Every row gives one point. The window is the flat piece filled in between its corners: a triangle in 3 columns, a solid with four corners in 4, and so on. A path goes straight from each point to the next, and from the last back to the first. List the points from which the path goes on through the window.

Window (4 x 4):
[[-17  35 -10  27]
 [ 33   4 -22   5]
 [-12  11 -38  54]
 [ 11 -72  -6 -80]]
Path:
(1): [ -9  27 -56 -39]
(2): [ -3 -21 -20  38]
(3): [ 19 -45  39 -45]
(4): [ 10 -48 -55 -56]
(5): [ 13 -21 -23 -44]
(6): [ 16 -25   5 -26]
(7): [ 35 -44  48 -25]
(8): [  7 -20 -30 -47]
(9): [ 28  29 -80  37]
(10): [-10 -60  33 -10]
(11): [ 16 -46  -4   0]
(12): [-32   6 -50 -62]
Through the window after points: 1, 3, 11

Window (6 x 6):
[[-70  32 -23  21 -34 -21]
 [  8  18 -27  22   8  18]
 [-33 -64   9   5  24  70]
 [  1 -24  19  29 -25  56]
 [ 63  40  17 -51 -15  27]
 [-88   3  65  77   4 -65]]
Path:
(1): [-28  12  34  36  -4  45]
(2): [ 11 -59  14   3  24 -22]
(3): [  4   7   1   5 -36   2]
(4): [ 2 35 24 25 12 29]
(5): [ -8  79 -20  18   2  55]
(6): [-17 -64  46  42 -52 -13]
(7): [-16 -58   5   1  31   9]
(8): [-49 -18  19  28  -3  80]
(9): [-16  47  10  21 -15  66]
(10): [ 14 -32 -26 -23 -11  -1]
(11): [-17 -31  -4 -16 -32 -26]
(12): [-49  21   6  39  29  94]
Through the window after points: 7, 11

Window, 9 rows:
[[ 15 -21 -20  12 -77  65 -27 -14  24]
 [ 50  75   3  -2  22  21   3   0  45]
 [  8  40   3 -20  22 -34 -37  32  -1]
 [-14   6 -59  14 -23  -8  21 -22 -16]
 [ 30  25 -30  65  80   9 -62  65  34]
 [-57 -42  71 -37  73   8  12  58   3]
 [ 62  25  22 -13   7   6   7 -51  17]
 [-18 -17  -8  41  41  -5   3 -29  95]
 [ 14 -28 -18   5 -50  -4  22  19  10]]
Path:
(1): [ 36  16 -21 -19  -3  26   5  17  39]
(2): [ -5  52  37  50  18 -29   7 -18  -3]
(3): [ 13  10  30  17  -8  11 -17 -10   7]
(4): [ 35  32 -30 -30  12  -2 -10  22   5]
(5): [ 33  -4 -22 -88 -12 -21 -19   1 -12]
(6): [ 24  39  27  50  23   6  -3 -11  31]
(7): [-19  74  55  37   7 -14 -22  23  14]
(8): [  7 -72 -52 -30   7  22   2  26  18]
(9): [ 25   1 -61 -24  30  45 -20  14  12]
(10): [ 16  33   6  30  24 -28   3  11  21]
(11): [  4 -12  13  42   4   6  12  -6  28]
(12): [  4  -6 -38 -51  -7   7 -19   0  57]
(13): [-11   4 -72  -8  -1  24  -7 -18   8]
(14): [ -2  11 -21  27 -22 -24  28 -11 -12]
(15): [ -6  21  -6  45  40   4 -23  35  16]
(16): [ 35  -5 -25   8  57  10 -38  41  32]
Through the window after points: 1, 5, 11, 13, 15

Window:
[[ 17 -20  11 -17   6 -67  17 -56 -62 -49  37  -3]
 [  5 -36  26   5  12 -19 -53 -75  15   9  18 -14]
 [ 10 -34  42 -15  -4  25  25  88  12  32 -20  -9]
 [ 57  44  -4 -11   9  24  17  16  11  42 -61  62]
 [  3 -28 -11   3  -3  67 -13  50   1   2  13 -22]
 [ 24 -34 -15 -40 -44  -1  54  36  -5 -15  10 -76]
 [  0   8  -8  -3  -7   6   9  54 -25  45 -23 -39]
 [ 19 -24  -6  54 -14  19  19  13  15  39   5  -3]
 [ 31  86  11   0  29 -28 -10  27  52  37 -14  81]
 [-28 -49 -30 -18 -13  12  26  52   9 -18 -48 -11]
 [-29  -1  29 -22 -17  -7  29 -41 -18   0  31 -11]
 [ -4  26  50  -2  37 -49  16 -65 -10 -69  -5 -17]]
Path:
(1): [ 56  40   5  21 -50  32 -13  40  14  -5   4 -10]
(2): [ -5 -43   1  15   9   5  22   8   4  26  -1  -9]
(3): [  2 -28  -7 -19  36  -6  35  17   4  11   6 -37]
(4): [ -2   0  22   4 -43 -11  -9  -5  -7 -15   3  -2]
(5): [ 51  15  23 -11 -95  20  37  32 -13 -60   2 -36]
(6): [ -1 -23  -9 -20  29 -20  23  -3  -2  14  -5 -18]
(7): [ 20 -23 -23  -3  46  -6  62 -11  11  37 -25 -21]
(8): [  0  -6  10 -15 -22 -11   5  19  -4 -26  -1  -8]
(9): [ 24   5  31   6 -12  16  -2  36  10   7  -7  12]
(10): [ -5 -37  -3 -29  16  -2  25  16   5  31 -30 -12]
(11): [-17  -2   4 -31  42  31  23  -1  20   1  -8  -5]
(12): [ 40  11   2   2 -40 -16  -7  47 -13   2  -8  -4]
(13): [  3  29  68   0 -36 -24 -33  29 -30  -1  30  17]
(14): [ 23  22 -18  -1  34 -15  27  -9  33   8 -20  21]
(15): [ 13 -21 -17  -3  40  32  21   3  -4  29 -21  16]
(16): [ -7 -23  15  -2 -28   3 -24  11   8 -12  14 -34]
Through the window after points: 1, 5, 7, 9, 13, 15

Window:
[[ 60   1 -48   3 -21   7   1  49  18  40   5  21 -11 -22]
 [ -5   6 -13  90  25  17  -9 -12   5 -23  65  10  38   8]
 [ 12  -6 -47  59 -26 -16  18 -45 -40 -19  69 -22  44 -37]
 [ 25 -11 -30  25 -56 -13  -1  44 -50 -39  49  -4  52  10]
 [-37  61  -3  22  55 -25  24  66 -73  35  -8 -10 -39   9]
 [ -5  -5 -54   2  26 -19  -8   3  10 -54 -74 -64  36   1]
 [ 30 -40  19 -48 -12 -46  42   6  18 -28 -46 -59  32   3]
 [-36  24  -5 -37  23  21 -33  -5 -12  48 -39   3  -9   9]
 [ 41  32  69   4  13 -17 -40 -11 -40   5  25 -56  16  21]
 [-33   4  25  60  12 -76 -31 -14   6  40   0 -66  29 -26]
 [ -1  38 -39  24  46 -54 -38  15  23 -33  -3  37 -38  76]
 [-12  38   9 -61  -3 -19 -48  47 -28 -33   7  29 -28 -34]
 [-15   8  40  -7 -84  -6  -4 -17   9   6 -13  -5 -68 -47]
 [-20  76 -56 -21 -39   0 -19  12  59  22 -17  21  11 -39]]
Path:
(1): [-18  18 -19 -36  19  -6  20   6  25 -22  22 -95 -12  14]
(2): [ -3  14   7  23  -9 -44 -15   6 -22  -3 -22  13  13 -10]
(3): [ 16  17  -1  21 -22 -24   4  21 -10  -9   3  15   9 -16]
(4): [-37  10 -24 -29  16  -1 -49 -15   6 -15  30 -94 -23  12]
(5): [ -8  -9 -29  33  13   5   0  20  -4  -9  55 -71   2  25]
(6): [ 20  54  44  -1 -19 -55 -23  17 -61   7 -38  49  26 -26]
(7): [ -4  26  -8   2   7 -25 -22  -5 -13  -3 -19  21   9   1]
(8): [ -5  -6 -23  18  16 -16  -3  36  21  -7  26 -50 -15  45]
Through the window after points: 5, 7

Window (14 x 14):
[[ 17   7   7 -27 -42  52   4 -42   0 -33  14  17 -11  54]
 [-95 -16  25  16   4 -17 -39   6 -15  35  51 -36  31 -15]
 [-19 -10  -4 -19 -19  32  10  -7  12  -6  -6  15 -73  24]
 [ 49  12 -20 -29  -5  -3  21 -15  -9   0  29  25 -42  51]
 [ 11  14 -10 -67 -33  15   0   8   2 -47  37   8 -37   5]
 [ 13  -5 -11 -39 -14   6   5 -31  62  -3  13  11  -9   3]
 [-27  21  29  22  18   9 -80  36   7  26  14 -57  16 -19]
 [-59  63  13 -16  46  14 -28  -3  -5  23   6 -35  22 -25]
 [-38 -59 -60 -12   0  33  40  47  14 -16  -2  -7  47  15]
 [  4  25   3  -8 -39  30  24  20  16   7  23  41  -6  -2]
 [-19 -38 -29  -6 -19 -17   4  19  -6 -38 -39  40  29  -2]
 [  1 -44  -8 -29 -35   6  64  18  -7  -8 -32 -22  26 -11]
 [-67   4  76 -29  64  15 -54  38   2  46  24 -26  40 -15]
 [ 38 -15 -22 -35 -12  53   4 -35 -14  -6  25  33 -35 -17]]
Path:
(1): [  8  -2  -9 -45 -14   9  -4   9  -3   7   6   3  -9   8]
(2): [-42  23  45  53  37  25  13  -1  18 -18  53  14   8  21]
(3): [  2  17  25  28  11  12  15   5  -1 -29  52 -27  30 -30]
(4): [-52 -30 -21 -49 -18   9 -26  -4  -7  44  -2  17 -21  26]
(5): [-61  27   5 -14   2  11 -45  11 -22  50   9 -26  26   7]
(6): [ -9  29  24 -25  60  19  22  -9  34 -46  13  -8  -5 -42]
(7): [ 13  -9  46   0  12  15  16   1  19 -72 -23   8   6   7]
(8): [-43  -4 -46 -25 -22  24 -23   5  -9  82  39   0 -17  11]
(9): [ -2 -11 -23 -44 -13  38 -45  42  -4  66 -23  26 -25   8]
(10): [-12  -5   9  -2  -5   6  15 -18   3 -22  21   2  11  10]
(11): [ 29 -19 -28  40  -3  -8  56 -14 -17 -48  14  25  10 -58]
(12): [-37 -10  -1 -33 -16  10 -22  22   8   3 -16  10   9  23]
Through the window after points: 1, 3, 5, 11

Window:
[[ 32  22 -68  42 -52  -2 -14  17  -6  45 -22  34 -58  46]
 [-61  21 -12   0  24  25 -50 -83 -37 -48 -24 -88 -24  48]
 [-53  -1  18 -17  29   8 -16 -25 -16  19  16 -40  25  54]
 [-15  37   7  23  43 -31  61 -49  36 -41 -61 -68  28 -21]
 [ -2 -43  14  16  -5  43  19  29 -51  37 -11 -54  26 -43]
 [ 24  25 -14  19 -13   8  61  23 -16 -38 -24 -56  11  52]
 [ 62  30  -3 -31  43  35  33 -10   4  16   6 -43 -12   1]
 [ 55 -40 -27 -34 -51  83 -10  37  70 -18   9 -40 -31  10]
 [ 18 -29 -45 -66  10  -7 -13   2  10 -30 -10 -25  65  -7]
 [ 74  18  21  26   6  33 -29 -22  26  -9 -23 -28  22  -9]
 [ 23  13  69  63 -71  12  33 -44 -70   7   7  -4 -16 -64]
 [ 36 -37 -95   7  56  67  63  58 -21  -4  95  50  35  64]
 [-12  15 -23   2  36 -46 -32  33  -9   1  20 -36   9  -7]
 [ -1   2  17  -1  22  35  74  60  -8 -47 -70 -15 -30  24]]
Path:
(1): [ 52 -15 -15 -20  10 -21  25 -42 -31  -3 -16 -56 -33  44]
(2): [ 26 -35 -24  -5  49   3  31 -31   9 -13 -23 -25 -19  38]
(3): [  2  61  16   3 -47  48 -22  54 -16   4  13 -23  36 -47]
(4): [-29  92  14 -12   0  18 -12  19 -16 -14 -24 -45  41  10]
(5): [  4 -57  -9   7  32   1  35  -5   1  -6  -1 -27 -18  30]
(6): [ 81 -33  24 -23  18 -42  27 -14  12  44  29 -37 -18  52]
(7): [ -5   1 -27   4  -7  51   6   9   3 -24 -17 -23  11 -20]
(8): [-26  53   5  19   9  80   3  40  23 -25   3 -18  55 -35]
Through the window after points: 4, 8

Window:
[[  3 -12   9  42 -44 -36 -54  31  45 -51  37 -29  28 -23]
 [-32  18   4   6   1  72  26 -16   8 -40 -25  -7 -15   6]
 [ 33  21   9 -13  25  50  15  -6  46 -41 -24  13  -4  11]
 [ 24  95  -8  12  29 -30 -24 -13 -49 -21  27  32 -31 -17]
 [ 37  46  20  11 -18 -62   8   3 -55  -5  -6  -7   1  -3]
 [-18  36  20  25   2 -57 -14 -14  44 -14   9 -26   6 -22]
 [ 12  12 -31  71 -35 -39 -24  11  58 -17  15 -11  -5  -1]
 [ -1  45 -34  -1  29 -39  -7  16 -29  -1  -3   9  15 -27]
 [ -4 -24  -4 -32   6  43   9 -23  15 -10  19  -3 -38  11]
 [-15  17   9 -15  26  37 -28   3   2  -9 -27   6 -30  43]
 [-16  12  29 -43 -26  74  30   5  18  13  18  14  13  50]
 [  4  23  14 -10  10  74   1  20  30   7 -13 -15 -40 -13]
 [  0  46  27  14  22 -55   9  10 -54   1  -4  65 -19 -28]
 [  2 -17  13  66  14 -14 -22   4  27  -3  44 -34  27   0]]
Path:
(1): [ 10  47  -6   3 -14  18 -12 -22  -1  32  -4  25   3 -38]
(2): [ 13  33  12  21  -2  -9 -17 -30  19  22  10   0   9 -34]
(3): [-11  14  14  12  -6  -7   0  40  -6 -49   9  -3  -2  29]
(4): [ 10  50   0  21   7 -15  10  45  -9 -21  14 -25 -29  14]
(5): [-12  -2  13  -4 -14  -7 -20 -30   9   3   6  19  17 -18]
(6): [ 11  23   2   5  -4   7 -25 -16  17  -2 -25   7  12   9]
(7): [-20  22  10  13  15  -8 -10  13  18 -21  12 -12 -30  11]
(8): [ -7  24  23  12  19 -34   0  12 -12 -27   4  13 -16   7]
Through the window after points: 6, 8
